Each point is reached from the start by the listed moves, each made 0, 1 or 2 times, or once backwards (-1), plus a little noise. Say if it took an odd or an even number of moves. Then give how often each move was made.

Moves:
(1): [-2.1 -2.8  1.5]
(2): [ 4.6 -1.3  1.3]
Start: [-0.8 -1.9  0.3]
Points:
[ 1.8 -5.9  3.2] => even (1, 1)
[-9.5 -5.9  2.2] => odd (2, -1)
[10.4 -1.6  1.7] => odd (-1, 2)

Moves:
(1): [ 2.5  1.9 -3.4  1.7 -2.9  0.4  0.1]
(2): [ 1.3  1.2  2.3  1.2  0.9 -0.2  1.7]
(3): [ 1.6 -0.9  1.0 -2.2 -1.2 -3.2 -1.1]
(4): [-1.6  2.8  1.1 -0.6 -3.4  0.9 -2.0]
Start: [-0.6  2.1  1.0 -0.8 -2.3 -1.1 -0.6]
Points:
[ 8.7  5.4 -1.2 -0.6 -9.6 -6.8 -0.9] => odd (2, 1, 2, 0)
[-0.5  4.2  3.2 -3.7 -6.9 -3.5 -3.6] => even (0, 0, 1, 1)
[  1.6   9.7  -5.0  -1.9 -17.2  -1.7  -7.1] => even (2, -1, 1, 2)
[ 0.5  9.4  8.7 -2.0 -8.5 -3.0 -2.2] => odd (0, 2, 1, 2)
[-4.9  5.1  6.7  0.3 -0.6  2.4  0.1] => even (-1, 1, -1, 1)

Moves:
(1): [ 0.7  2.3 -0.8  1.8  0.5  1.5 -3.0 -0.7  4.8 -4.0 -1.0]
(2): [ 0.1 -0.2  1.5  5.6  1.3  0.0 -0.1  2.6  0.3 -0.9 -2.1]
(3): [-0.7  2.6 -0.4 -2.6 -4.4  0.6  0.7 -0.7 -3.3 -5.9  0.6]
(4): [-3.3 -1.0  1.9  1.5 -5.6 -1.7  0.4 -1.2  5.2  4.4  3.5]
(5): [ 0.8 -1.6  3.9  1.2  3.2 -0.2  4.7  3.3 -1.1  0.2  1.3]
(6): [-1.5  1.1  1.3 -0.3 -0.7  2.5  0.5  0.6 -0.1  1.1  0.5]
(7): [-0.5 -0.5  0.9 -1.0  0.8 -6.3  2.0  4.9  1.2  1.0  0.1]
(8): [ 0.7 -2.0 -1.5 -0.7 -0.4 -2.6 -0.5  0.9  0.1 -1.4 -3.1]
Start: [ 1.8  3.8 -0.6 -2.1  0.3 -2.8 -2.6 -0.1  2.4 -0.7 -0.4]
Points:
[ -6.9  11.3   3.9   1.3 -15.7   2.2  -6.0  -3.1  18.8  -3.8   6.4] => odd (2, 0, 1, 2, 0, 2, 0, 0)
[ -0.3   0.1   6.5   3.2  -7.8 -16.5   7.2  11.4  -3.0  -7.4  -1.0] => even (-1, 2, 2, 1, 1, -1, 1, 1)
[ 1.1  1.6  3.7  6.2  1.7  2.6 -3.2 -3.0 13.3  4.9  2.9] => odd (1, 0, -1, 1, 1, 0, -1, 0)
[-0.3  3.1  5.3  0.5 -2.7  5.0  4.2  3.1 -8.0 -3.2 -1.9] => even (-1, 1, 1, 0, 1, 2, -1, 1)
[ 2.8 -4.8 -1.8  7.7 -0.5 -6.4 -6.7 -1.5 10.3  3.6 -6.2] => odd (0, 1, -1, 1, 0, -1, -1, 2)

Moves:
(1): [ 0.3 -1.5 -1.2 -1.8 -1.3  2.1  2.8  1.0  1.8  1.2 -2.7 -2.8]
(2): [-1.7  0.0  0.3  1.0 -0.6  0.7  0.5 -0.6  0.4  0.5  1.6  2.2]
(3): [ 6.8 -3.0 -0.2  1.8  0.4 -1.1  3.2 -1.8  0.1 -0.2 -3.4 -2.8]
(4): [-0.9 -0.9  1.2  0.4  0.7 -3.7 -1.4 -2.5  3.8  1.4  1.0  3.4]
(5): [ 0.6  2.6 -1.4  1.8  0.8  3.7  4.1 -0.4  1.8 -0.1 -2.0 -2.3]
(6): [ 2.8  0.9 -4.7  1.4  0.8 -0.2  2.3 -1.2 -1.3 -3.7 -0.4 -2.4]
(7): [-3.2  1.6 -0.7  0.6  1.3  4.7 -0.1 -1.3  0.6 -1.4  0.5  1.7]
(8): [ 0.5 -0.4  1.9 -1.8 -0.5 -0.8  0.7  0.4  0.2 -1.2  1.9 -0.8]
(9): [-2.7  3.8 -1.1  1.4 -3.1  4.4 -0.7 -1.2 -1.3 -3.1  0.7  1.1]
Start: [-1.2 -2.3 -1.0  3.0 -1.7  2.5  0.4  3.0  1.5  0.0 -3.0  3.4]
Points:
[ 5.5 -4.5  3.4  3.1 -2.5  1.8  4.2  2.4 -3.0 -4.7  0.8 -0.1] => even (-1, 1, 1, -1, 0, 0, 0, 2, 0)
[ -9.7   7.1  -6.2   3.6  -8.9  27.8   5.8   5.2   1.3  -2.1 -12.6  -3.1] => even (2, -1, 0, -1, 1, -1, 1, -1, 2)
[-4.2  2.6 -4.7  4.4  5.0  0.1  4.1 -1.8  5.8 -7.0  6.2  6.8] => odd (-1, 1, -1, 1, 1, 2, 1, 2, -1)
[  1.6   0.5 -15.7  11.1  -8.5  12.8  10.8  -5.7   4.3  -8.4  -8.5   1.0] => odd (2, 2, 1, 1, 0, 2, 0, -1, 2)

Moves:
(1): [ 1.2  0.2 -3.8  3.9  2.1 -0.5  2.3 -0.6  0.1 -1.8  1.0 -0.8 -2.1]
(2): [ 1.7  1.7 -1.6  0.9 -1.8 -0.5  1.7  0.6 -0.8  5.0  3.5  2.6  2.2]
(3): [ 0.6 -2.4  1.1 -0.6  0.7  0.0  0.0 -1.0  1.8  0.2  2.3  0.8 -1.1]
(4): [-1.8  0.9  0.4 -4.4  1.1  1.1  1.8 -0.3 -0.8 -0.6 -1.1  0.5 -0.3]
(5): [ 1.8  1.1 -1.0 -0.1  1.2  2.2 -1.1 -0.5  2.3 -0.8 -2.5 -2.6  1.1]
(6): [-0.5  3.4  2.5  1.6 -0.9  1.2 -2.4 -1.1  0.4  2.1  2.8 -1.9 -0.8]
(7): [-3.1  1.6  2.0  1.5  1.4 -1.0 -0.4  1.9  0.8 -1.4  1.9  0.3 -1.0]
(8): [-3.2 -2.2 -3.9 -0.4  3.3  0.8  0.8 -0.8 -2.2  3.0 -1.4 -0.5 -1.2]
(9): [ 2.1 -0.4  1.5 -0.4 -0.5 -0.4  1.3  2.7  0.4  1.1  0.2 -3.2 -1.6]
(10): [ 1.0  0.3  0.0 -1.0  1.8 -3.2 -1.6 -1.8  0.7 -0.3  0.8  1.6 -1.3]
(11): [-1.0 -0.6 -2.5 -0.1 -1.3 -1.5 -1.5  0.6  1.5  2.7 -1.9 -1.2 -5.5]
(12): [-1.4 -0.5  0.5  1.8  0.8  0.8  1.2 -0.5  0.5  1.5 -0.2  0.1 -0.3]
Start: [-0.7  0.6 -1.2  0.6  0.2 -0.4 -1.0 -0.4  0.9  0.3 -1.7 -0.3  0.6]
Points:
[-7.5 -2.6 -9.3 12.3 11.0 -2.9 -1.6 -8.0  2.1 11.4 10.9  5.0 -5.2] => even (1, 1, 2, -1, 0, 1, 1, 2, -1, 1, 0, 1)
[ -6.0   8.1  -7.5 -12.5  -0.1  -1.1  -6.5  -1.6   0.3  13.5  -7.7  -2.6
  -7.4] => even (-1, 1, -1, 2, 1, 1, 0, 1, 0, 1, 2, -1)
[  0.4  11.9   8.7  10.3 -12.4  -9.2  -6.3   7.5   5.6  23.5  11.0  -3.0
 -10.0] => odd (-1, 2, -1, -1, -1, 2, 1, -1, 2, 1, 2, 2)
[ -0.2   1.6 -12.5  -7.2   4.4 -12.1   2.8  -0.4   3.9   7.5   3.5   8.9
 -12.2] => odd (1, 2, 1, 2, 0, -1, 1, 0, 0, 2, 2, -1)
